Each row of a before or after table is a point. The points were changed in one or more steps. Then noise was added and the rows were shuffled. The steps act on how far a point lies along the listed directions, d1 being the first. What was done? A step turns or swaps two directions, mirrors them in a line or flattens them onto one, adds a multiple of one to another, or multiplies one. Angles are multiples of 10 degrees, from the lower direction toward the higher: turns from -170 to 170, lines from 10 to 170 but not 90. Use the fewest steps. Two steps may share a direction if one is a turn and the other turns, adds or multiplies; they go together, in the order done. Otherwise the lowest direction goes first.

Directions:
(1): [28 30 29]
(2): [-39   7  30]
Before, 12 rows:
[[ -4 -32 -26]
 [-46  18  24]
 [-26   5   2]
 [ 24  -7   2]
 [ 18   7  -4]
 [ 13   0   3]
 [-36 -35 -51]
 [ -7  -4 -10]
 [-10   0  19]
 [-59  15  65]
 [-25   8  17]
 [-64  18  69]]
After (12 x 3):
[[ 57  53  62]
 [  6 -11  -3]
 [ 11  26  19]
 [  6 -20 -10]
 [ 16  43  30]
 [-65   5  26]
 [ 47  47  55]
 [-12   2   4]
 [  3  -6 -15]
 [-36 -16   9]
 [  0  24  19]
 [ 13   5  12]]
Steps: turn d1 and d2 by -80 degrees

Directions:
(1): [ -2  -4 -32  49]
(2): [25 42 23 20]
(3): [-46  34  -9  -5]
(4): [-25 -19  42  24]
Before (9 x 4):
[[-15  -1  34  38]
 [  5 -24  46  43]
 [ 43  24  29 -27]
 [-26  45   7 -28]
 [-22 -20 -19  -8]
 [-32  13  -8  20]
 [ 22 -32  -8 -50]
 [  1 -21 -10  17]
 [  3  -4  28   6]]
After, 9 rows:
[[ -8   1 -37  25]
 [ 35  27 -53   1]
 [ 17  16  -1 -23]
 [-42   9  28 -70]
 [ 44   6 -35  13]
 [ 21 -26 -13  39]
 [ 20 -23  67 -31]
 [ -6 -26 -12   5]
 [-12  42  55 -60]]
Steps: multiply d1 by 2; multiply d2 by 0.7; turn d3 and d4 by 150 degrees

Directions:
(1): [ 10  29  17 -37  30 -11  37 -43]
(2): [ 11   9 -44  13 -42  29  30 -31]
(3): [-34 -30  16 -27 -21  15 -33 -44]
(4): [ 12 -13 -25 -33  36  55  -7  17]
(5): [18 22 53 30 -4 47 -6 -6]
Before, 14 rows:
[[-13 -17 -47 -41  20  -9   0  22]
 [  6  16  27  39 -33 -18  10  19]
 [-17  -2 -32 -13 -21  19  14   3]
 [-21  -2  18  61 -58 -18 -12   1]
 [ 10  15  12  17 -20  23   4   3]
 [-12 -10 -28 -18  22  16  -7  11]
 [  2  -6   3  -3 -12   7 -10 -12]
 [  4  16  26 -20  -5  -7  14 -24]
 [-30 -29 -16 -36 -33   6 -21 -34]
 [  4 -17  -9 -24 -12 -17  17 -27]
 [ -7   1   3 -39  14 -12  -8 -30]
 [  6 -21 -31  36 -16  20 -20  31]
 [ 38  11   5  40  11   0   8  53]
 [  9  33   7  24 -13 -14  22 -27]]
After:
[[-38   1  16  86 -94 -80  -8 -13]
 [ -7   0  17 -27  15   6 -22 -16]
 [ 15  -4  46   4 -17   6   0 -15]
 [ 13 -16 -23  32  -3  36 -17  26]
 [-28 -32  23   5 -37  46 -63  -3]
 [ 36  18 -28   5  11 -24  36  27]
 [ -8  22  12  46 -56 -74  35  -4]
 [  3   0 -25   0 -31  -5  13  -7]
 [  7  43  10  27 -23 -50  33 -39]
 [ -3   9   7 -20 -16 -25  17 -22]
 [ -8   6  10   1  -7  49   0  12]
 [ 10  -1  29 -28  56  67 -20  39]
 [  0 -10  -7  -1 -18   9 -12  -6]
 [  0 -15  -7 -26  43  61 -23  22]]
Steps: add -0.7 times d3 to d1; mirror d2 and d5 in the line at 20 degrees; multiply d4 by 2

Directions:
(1): [ 31 -55   0 -16 -15 -17  52  -7 -14]
(2): [ 33   6 -15 -10 -55 -15 -46  -6 -27]
(3): [ 48  33  30   5  34 -42   4  18 -10]
Before, 10 rows:
[[ 33  -5  60  -1  69 -27  64   7   0]
 [-10   2   1 -10   0  15  -6  -9   4]
 [-41 -58 -10  -3  -9  27  47 -12  12]
 [ 16 -32  -4 -12 -15  -6  31 -30 -36]
 [ 25  20  -1  13  -6 -14 -20  12   5]
 [ 90   2  14  -9 -32 -58   0   8 -40]
 [-20   2  27  12  65 -14  62   1  -2]
 [-29  -1  -6   2  26  15  19  -5  10]
 [  6 -24   9   8   8  21  44  -5  -1]
 [-19   6  -1  12  50  13  44   4  36]]
After:
[[ 22 -32  57  -4  67 -13  93  -3   0]
 [ 24  26   7   1  18 -21  -2   8 -14]
 [-30   3 -14  23   4  20  -5   8  29]
 [-33 -86 -16  -5 -16  38  81 -23  14]
 [ 75 -26  14 -11 -33 -56  15   7 -36]
 [ 43  34  12  15  40 -32  14  15  10]
 [ 22 -57  -9 -21 -22 -15  54 -27 -43]
 [ 51 -18  15   6   0  -7  44   4 -21]
 [  6  18   7  -6   0  10  -9  -2   0]
 [ 16  14  37   6  55 -43  55   6 -16]]
Steps: multiply d1 by 1.6; mirror d2 and d3 in the line at 140 degrees
